Rows are points. A path goes straight from each point to the next, and from the last back to the first. The post is the endless flat space through its rows: a point in 2 columns, a line in 3, a plane in 4, and so on, so that a path can go around it. How many times does the path go around the post? Going back the other way cancels.
(in the rows, 128 means zero)

Post (1 x 2):
[[116 129]]
Path (27 x 2):
[[ 98 171]
 [ 68 128]
 [ 47  97]
 [ 88 152]
 [ 75 123]
 [ 68 170]
 [140 186]
 [152 141]
 [126 175]
 [ 68 155]
 [100 119]
 [108  76]
 [187 102]
 [142  84]
 [ 86 103]
 [ 57 150]
 [121 170]
 [163 159]
 [185  95]
 [130  74]
 [157 125]
 [188 135]
 [135 101]
 [ 96  88]
 [114  68]
 [176 121]
 [160 171]]
Times around: 0

Post:
[[130  76 119]
 [131 170 106]]
Path (15 x 3):
[[160 106 109]
 [153 133  43]
 [184 195  61]
 [160 132 135]
 [129  90 191]
 [ 75  84 149]
 [104 198 106]
 [114 138 166]
 [155 114 143]
 [190 114 113]
 [144  47  58]
 [ 84 130  55]
 [102 135 108]
 [118 134 148]
 [163 149 138]]
Times around: 1

Post:
[[151 113 146 126]
 [189 108 117 115]
 [117 119 146 198]]
Path, 14 rows:
[[132 119 111  84]
 [203 130  97 113]
 [156 125 164 161]
 [187  89 173  97]
 [203 122 106 140]
 [174 143 162  29]
 [149 118 157 149]
 [120 104 187 134]
 [143  93  88 172]
 [125 137  59 249]
 [170 155 141 136]
 [156 115 165 177]
 [161  90 147 157]
 [ 83  95 175 121]]
Times around: 2

Post (5 x 6):
[[159 149 160  64 150 130]
 [100  97 166 148  58 181]
 [109 141 136 120  53 178]
 [ 78  50  93  70 156 137]
 [130 110 152 105 143  77]]
Path:
[[138 131  90  75 123  75]
 [135  90 159  90 127  54]
 [128  49 184  90 147  71]
 [129  56 156 133 129 119]
 [168 139 139 130  73 150]
 [122 101 139  70  49 159]
 [101 110 202 121  70 144]
 [122 111 151 100  93 111]
 [181 111 180 131  92 174]
 [118 128 126 118 106 156]
 [111 128 175 148 135  73]
 [109 173 189  95  77 118]
 [108  80 167  84  54 128]
 [ 97  81 216 106 164  42]
 [113 115 136  91 163 108]
 [ 58 115 132 123 107 130]
 [129 119 173  76 142 126]
 [ 88  93 166 134 164 129]
 [151 171 109  89 133 139]
 [100  88  47  76 109 122]
 [143  96 182  80  75 130]
 [146 195 125  40  74 122]
 [166  91 136 113  92  62]
 [111  70  73  75 133 162]
 [119 136 147 150 110 178]
 [ 60 160  74  71 123 134]
 [ 99  74 194 117 111 141]
 [ 98 165  68  49 128 179]
 [132  95 102  90 151 186]]
Times around: 0

Post (8 x 9):
[[ 77  84 117  67 139  58 136 123  88]
 [ 43  86  83  83   7 187 102 161 147]
 [122 175 116 136 124 119 140 104 122]
 [132 110 144 174  40 124 154 130 162]
 [108 107 144 105  89 163 113 136 156]
 [ 89 108 138 135 141 112 124 151 135]
 [158 154 107 138 152 133 103 119 153]
 [183  74 147 149 150 154 109 102  59]]
Path:
[[ 40 156  88  77  44  73 100 126 159]
 [ 99  93  63  94  55 142  67 109 171]
 [173  45 148  94 131 140 134  91 138]
 [125 169 192 121 143 184 168 136 173]
 [ 84 177 158 112 120 125 150 160 128]
 [ 76 166 121 123  74 162  96 163 126]
 [105 116 111 109  56 152  88  76 110]
 [ 92  83 153 121  83 160 115 107  91]
 [ 97  74  95 138 116  84 125 102 161]
 [133  72 166 124 154 183 125 129 100]
 [112  78 101 130  50 179 115 155 128]
 [103 124 168 204 102 151 144 169 122]
 [ 60 153 118 148  47 120  99 146 141]
 [112  46 109 193  94 158  99 121  66]
 [157  62 113 108  34 130 114  55 164]
 [ 58  87  79 138  25 109 194 120 125]
 [ 58 159  98 104  55 164 166 150 140]
 [125 111 160  88 137 151 109 139 113]]
Times around: 3

Post (10 x 11):
[[116 142 110 133 163 122 165 181 151 165 123]
 [157 160  96 165  92 118  41 142 113  67  92]
 [136 123 135 143 126 100 140 117 136  99 158]
 [ 75 136 137 142  77 130 161 141 104 132 153]
 [138 174  90 153  93 143  59 172 145 139 175]
 [172 169  98 102  95 163 140  57 158 121 110]
 [ 93 119 143  35 111 154 134  64 127 147  68]
 [ 89 143 107 171  75  83  71  98 151  55 125]
 [106 103  86  66 120 184 178  84 119 161 120]
 [123 127 104 131  92  77 141 146 148 141 126]]
Path, 28 rows:
[[132 133 138 125 131 151 124  65 167  96  17]
 [182 178 145 120  88 126  98 177 178 157 117]
 [ 75 174 144 136  70 116 117 160 156 126 164]
 [ 79  59 126 113 167 106 154 141 183 150 129]
 [145 140 128  61  75 214 101  99  66 176  75]
 [ 68 160 101 119  69  91  93  68 128 137 115]
 [139 173 106 128  59  37 109 145 164 153 158]
 [180  65  54  56 131 105 177  78 109  93  27]
 [101  67  85 160  75  54 119 198 149 111 147]
 [ 90 103 142 135 173 129 117 137 184 124  87]
 [103 170 118 104  41 123  77 154 180 123 126]
 [143 140 131 100  74  66 135 110 124 111 100]
 [183 170 116 108 167 141 166 111 151 154 127]
 [142 152  90 141 155 211 176  23 106 106  87]
 [155 162 173 163 117 106  66 124 166  76 115]
 [124 147  62 124  77 145  80 186 187 149 149]
 [ 99 138 130 178  96  94 129 174 144  50 135]
 [102  88 152 147 134 150 113 140 123 102 102]
 [157 200  88 173  77 112  79 171 194  84 156]
 [ 91 142  94 145  51  75  95 105 183  91 124]
 [180 103  84 207 132 108 153 135 180  95 164]
 [121 108 152 132  97 106 146 115 107 134 154]
 [116 131  66 122  95 129  85 119 126 141 144]
 [147 151 113 121 142 175 181 134  63  90 139]
 [155 132  87 158  26  13  64 246 166 131 198]
 [ 52 131  47  88 134 146  95 122 168  92 141]
 [ 91 158 108 138 129  71  89 101 163 105 179]
 [ 96  95 101 159  89 167 143  44  76  98 162]]
Times around: 0

Post:
[[149 137 105 131 134 167 126  67 125  81  69 173]
 [ 99 130 163 174 109 105 162 138 152 159 101 118]
 [132 117  92  81 192 114  68 163 150 116 137 145]
 [107 152 167 136  57 125 143 104 111 146  89  83]
 [118 137 108 203  94 125 111  99 133  81 144  77]
 [145 105 124 100 156 119  79 206 116 141 133 117]
 [137 153 163 164 118 139 108  96 134 134 104 126]
 [148 135  27 150 159 160 162 162 112 154 151 110]
 [195 179  44 132 121 171 219 139 159 114 126 144]
 [133 117 123 125 134 162 108 105 136 138 144 186]
 [143  84 129 146 158  93  97 121 178 165 117 110]]
Path:
[[203 104  93 139 180 128 146 134 143 184 183  83]
 [101 143  91  93 155 179  97 123  69 138  53  72]
 [167 125 103 129 156 175 128 166  71 145 160  63]
 [201 159  71 160 174 145 154  78 145  74 156 207]
 [124 119  98 172 154 115 130  91 166 136  95 156]
 [144 176 108 175  82 178 126 118 134  71  42 103]
 [ 76 173 120 158  70 107  99 149  59  36   7  99]
 [155 201  75 111 148 125 134 119 123 163 200 142]
 [134  69  91 184 134 138 169 102 134  74 145 162]
 [146  69 123  68 167 127 102 132 137 169  77 123]
 [120 134 101 129 103 160 166 164 142 170 121 136]
 [119 206 103 151  87 129 153 118 137 139 111 129]
 [186 120  16 160 124 108 156  83 151 128 182  92]
 [ 93  76 140 196 162 104 144  56 157 163  66  51]
 [159 103  59  87 147 157 129 147 171 231 165  93]
 [168  87 106 177 104 134  78 115 165 163 152 109]
 [136 157  89 121 137 135  47  97 144 114  86 127]
 [100 120  71 119 147 115 125 160 147 144 123  56]
 [148 151 178 162 138 127  67 110 152  43 120 104]
 [114 149  56 164 146 142 182 171 165  72 132 112]
 [133 175 153 134  71 112 111 208 166 100 164 123]
 [118 127 117 140  83 148  86 107 129  95  35 105]
 [ 40 104 142 197  73 143 113 146 154 130 123  92]
 [167 172  71  92 176  94 111 121 219 181 178 124]
 [196  92 129  79 142 156 100 113  86 135  53 201]]
Times around: 2

Post (13 x 14):
[[ 52 206 227 179 154 156  99 124 126  63 123 114 145 108]
 [115 180 107 123  88 134 143 151 116 178  60 131 147 155]
 [178 141 105 170 170 105 117 135 138 116 128 139 148 145]
 [ 49 233  92 111 139 100 152  81 177 148  74 210 107 145]
 [ 66 151 163  86  98 157 143 126 121  72 117  96 149 159]
 [ 67 116 152  63 108 161 135 125  85 124  64 133 194  89]
 [142 103 118 201 127 114  89 172  92 182 151 136 111 167]
 [ 92 119 162  60 152 129 120 138 132 150  88 110 160  72]
 [153 150 106 197 130  81  90 122 109 116 147 131  87 149]
 [139 132  93 115  63 130 119 139 195 104 119  89 164 168]
 [120 166 174 179 141 109 150 101  88 119 125 143 143 111]
 [123 165 154 120 125 171 106 128 127  77 181 126 154 124]
 [ 83 158 110 121 158 176 144 110 140 101 135 173  92 114]]
Path, 25 rows:
[[129  52 107 196 116  51 188 111  64 113 204 113  98 185]
 [125 121 186  44 136 141 133 149  84 133 168  49 177 129]
 [124 137 213 178 172  98 148  64 133  29 168 103 106 174]
 [ 98 135 200 134 196 117 118 107  97 129 123 217 177  84]
 [ 69 161 165 107 167 200  93 102 102 106 117 190 158  71]
 [103 188 156  66 129 158  53 133 140 135 138 166 149 132]
 [143  67 122 144 190 207 119 227 125 113 128 168 154 162]
 [ 97 159  97  68  78 136 150 167 123 108 128  73 121 140]
 [169 192 109 182  84 154 122  94 141 128 142 103 151 141]
 [161 104  60 105 204 141  71 141 152 171  84 213 137 142]
 [111 143 141 109  66 162  89 155 130  85  92 128 143 134]
 [118 214  98 101  62 132 116  96 178 197  92 220 151 135]
 [119  34 132 152  79 133 160 139 110 155 158 159 134 122]
 [ 78 182  98  99  82 138 150 120 162 124  75 117 186 127]
 [ 72 129 165  83 134 200 158 108 168  69 149  52 131 116]
 [186 171 147  70  91 148 121 152 130 158  84  77 148 163]
 [152 133 146 188 109  87  85 149  93  91 185 143  88 174]
 [113 180  83 193 128 119 147 172 122 132  78 172 146 177]
 [ 64  78 109  90 160 179 150 120 127  91  60 117 180  65]
 [123 172 184 221 133 124 101  77  62 103 119 123 153 131]
 [ 94 170 113 158  18 171 102 149 175  62 125  76  89 221]
 [130 156 109 115 169 154 109 186 154 105  93 156 121 100]
 [ 98 121 117 132  94 119  68 196 118  95 164 101 135 166]
 [168 107 195 159 191 104 112 141  69 167 163 152  85  76]
 [ 79 140 191 118  87 147 117 112 130 106 151 146 177  56]]
Times around: 4

Post, 17 rows:
[[117 157 115 114 209 145 127 108  96 123 166 175 143 140 156 164  92 142]
 [139 137 159  71 123 164 136 141 135  89 121 114 137 116 143 120  85  80]
 [145 114 110  94  87 110 123 115 109 116 112 145 151 113  91  71 147 154]
 [178 181 149 120 142 163 141 158 121  75 116  93 131 160 151 137 129 111]
 [138 134 133 143 121 150 142 113 183  93 120  87 158 158 174 139 117 126]
 [124 143  96 137 130 160  94 119  97 153 117 122  99 151 134 178  84 155]
 [178  94 119 176  92 109  74 107  74 125 182 110 149 172 168 118 111  73]
 [149  80 114 174 122 148 131  96  90 134 191 130  93 143 161 147  99 103]
 [136 113 118  82 153 168  90 134 121 118 126  85 126 134 179 140 137 190]
 [102 143 100 132 120 125  82 115  74  57 186 185 141 113 177 119 183 144]
 [191 119 122  92 116 141 140 100 169 106 110 110 186 119 157 193 131 155]
 [112 131  88  93 116 132 122  92 103  94 126  90 152  95 103 148 163 108]
 [ 92  91 117 102 105 150 159 145 149 143 118 112 133 139 116 171 176  94]
 [129 103 131 128 159 127  91 164 178  81 119 120  91 142 155  92 138 116]
 [122 187 135  85 135 173 110 149  72 124  84 161 191  56  92  99 127 154]
 [159 110  58 114 139 160 164 125 149 122  69 140 170 158 157 163 111 138]
 [110 112 116  93 147 167 116 115 133  89 156 102 141 145  93 155 121 136]]
Path, 30 rows:
[[156 112 121  66 148 146 126  87 206  62  40 162 167 110 109  84  69 141]
 [150  67 144 127 152 129 101 106 104  74 131 139 122 118 143  96 112 118]
 [129 128 116  93 169 181 144 134 141 158  70 124 219  70 162 187  76 144]
 [186 120  95  85 201 134 139 145 159 118 152 125 188 150 110 134  97 111]
 [182 149 131  97 160 149 142 156 136 130  97 137 197 127 169 184  91 127]
 [151 180  88 146 134  60  72 125   7 109 131  97 181 113  75 151 177 105]
 [ 99 136  95  86 174 179 137 149 132 173  80  68 191 133 150 170 135 168]
 [136 154 106 136 108 127 135 123 165  99 119 166 155 171 168  84 112 142]
 [170  76 123  77 143 130 119 130 155  88 146 148 130 149 184 128 141 116]
 [106  99 136 123 129 134  93  99 165  51  97  77 155  49 106 113 160  85]
 [156 164 147 132 113  91 139 144 120  64 150 131 161 179 152 117 177 126]
 [164 126  77 160 153 149  89 159 143 125 103  89 159 138  86 189 111 166]
 [191 119 101  31 152 126  87 163 113 136  76  72 230 149 149 178  89 153]
 [143 163 129 138 115 134 126 113  64 148  79 123 178 112 110 174 122 110]
 [149 205 136 217 101  94 142 153  52 144  71 169 142 154 130 121 161 123]
 [163 141 126  79  91 125 145 129 145  95 118 113 152 122  91 227 178 137]
 [119 120 106 126 170 148 120 129  72 132  91 180 160  81  97 168 106 117]
 [187  63 162 102 154 141 131  67 172  69 166  87 173 125 182 138 111 144]
 [112 181 159 115  86 184 142 171  72  98  97  87 126 146  81 105 110 112]
 [175 135 183 119  84  94 147 151 218  43 175 127 146 188 141  62  92 102]
 [141  91  60 149 124 108 126  81 140 146 134 132  66 112 139 155 120 121]
 [ 86  69 100  23  70 132 131  90 184  83 116 119 156 129 177 103 113  83]
 [147 147 136 157 125 128 111 106 163 137  83 134  94 135  98 182 111 149]
 [140 142 140 101  81 104 131 121 124  60  97 149 173  96  96 142 107 112]
 [135 137 111 147 152  85 152 127 112 150 151 155 132 108 115 134 114 121]
 [ 73  80 121 121 160 157  81 188 134  28 169 146  85 131 123  88 147  92]
 [116  97  87 103 133  97  93 116  87  49 126 121 131 152 139 133 166  93]
 [ 65  55  75  68 178 157 117 186 146  97  98 154 117  93  76  95 134 186]
 [173 158 148 110 127 132 178 108  71 150 114  80 176 101 123 171 142 151]
 [ 82 128 186 108 136 177  71 145  71 147 162 115 144 133 131 124 115 112]]
Times around: 2

Post:
[[185 229  25 174  56 152 204 152 121  95 232 158  32 154 154 138 197 108]
 [112 116  96 171 145 142 130 130 148  63 111 100 117  90 151 107 149  79]
 [115 156 195 118  97 137 108 142 221 165 160 243 165 181 102  72 104  75]
 [ 88 140 159 104 138 144 100 133 167 149 148 127 108 131 113 140 159  86]
 [104 140 132 149 192 117 182 137 142 132  87 115 103 100 179 116 166 117]
 [ 99 159 189 151 109 117 114 127 124 168  85 157 148 149 141 125 111  89]
 [125  98 183 191 136 113 131 119 131 153 124 103 188 150 145 138 151  89]
 [ 54 145  97 165 188 144 173 116  94 137 121 121 127 119 130 133 129 137]
 [101  94 203 142 156 138 124 164  97  73 125 111 115 139 112  59 126 204]
 [122 136 109 171 126  80 123  99 118 113 123  90  94 123 111 176 220 139]
 [147  72 138  63 156 170  38 115 173  63 162 121 173 108 178 120  71 119]
 [149 154 167 193 166 126 135 167 178 133 104 162 130  76 162 122 101  82]
 [126 176 126 152 142 120 173 175 136  97 147 115  82 181 110  89 111 158]
 [136 110 196 138 165 157 130  70 153 145  91 149 148 141 129 104  86  90]
 [ 95 172 122 125 174 161 109 114 140  89 110 101 161  86 134 129 174 117]
 [141 128 144 114 142 112 133 137 138 137 114 131 137  97 119  92 121  84]
 [111 127 158 141 132 163 114 104 170 173 108 124 145 122 139 111 100 132]]
Path:
[[101  53 203 126 102 144 115 132 147  93  31 159 183  83 125  59 163  62]
 [151 192 115 198 119  79  94 147 189 126 109 229 112 172 136 200 129  35]
 [100 131 128 137 188 112  71 150 188  84 128  66 105 163 158 135  88 109]
 [155 176 174 100 140 138 108 161 114 176 152 120  76 170 157 126 122 128]
 [ 74 112 108  95 115 194  82 107 122  93  64 126 145  98 174 149 141 131]
 [165 164 170 185 112 101  82 128 160  74 117 187 171 121 126 151 122  98]
 [106 120 176 135 176 150 144 161 136 167 128 119 193 111 152 151 153 118]
 [117 158 176 117 243 145 138 132 146 102  88 130 169 113 138 110 153 130]
 [ 36 152 111 242 119 141  95 181 160 121 124 151 144 101 154  92 115  77]
 [ 78 118 183 211 104 177 105 101 144 131 133  92 161  92 213 159 185 117]
 [165 134  93 137  59  77 121  17 121 142 107 149  95 161 159 210 125 119]
 [ 52 162 135 151 238 132 128 170 221  81 107 115 198  22 195  59 164 154]
 [ 79 172 155 165 137 181 101  97 174 171  92 241 200  76 203  71  83  77]
 [156 170  70 183 137 225 204 145 200 106 159  88  96 169 207  81 128  51]
 [ 89 170 145 133 138 161 158 147 162 152  99 139 133 150 138 109 134  76]
 [124  57 171  93 143  86 154 130  83 129 125  99 129  95 125 130 121 120]
 [126  69 127  87 165 146 110  73 156 123 112  81 131  43 222 130 103  90]
 [ 93 117 184 199 106 214 180 163 200 165 136 135  78 148 117  77 109  90]
 [150  88  89 125  40 122  92 148  95 108 176 120  99 182 127 132 145 120]
 [106 153 145 132 125 189 130 114 104 221  82 230 157  54 201  77 117  55]
 [114 149 115 118 114 142  39 113 137 130 165 147 159  97 140 139  51  73]
 [ 68 155 143 110 135 136 195 203 167 171 129 142  90 107 198  63 133  91]
 [ 53 108 194 147 138 174 122 137 154 134 107 158 202 134 139  64 131 161]
 [146 127 144 162 148 144 145 193 146  72 107 148 115 166 152  86  84 136]
 [147 167 193 184 169  84 148 145 158 126  95 151 128 167 123  79 107 119]
 [156 113 204 122 176 137 113  72 204  71 147 163 112 122 107  58 157 100]
 [ 69 113 101 147 161 120 165 135 196 156 147 139 114 130 157 165 136  70]]
Times around: 2
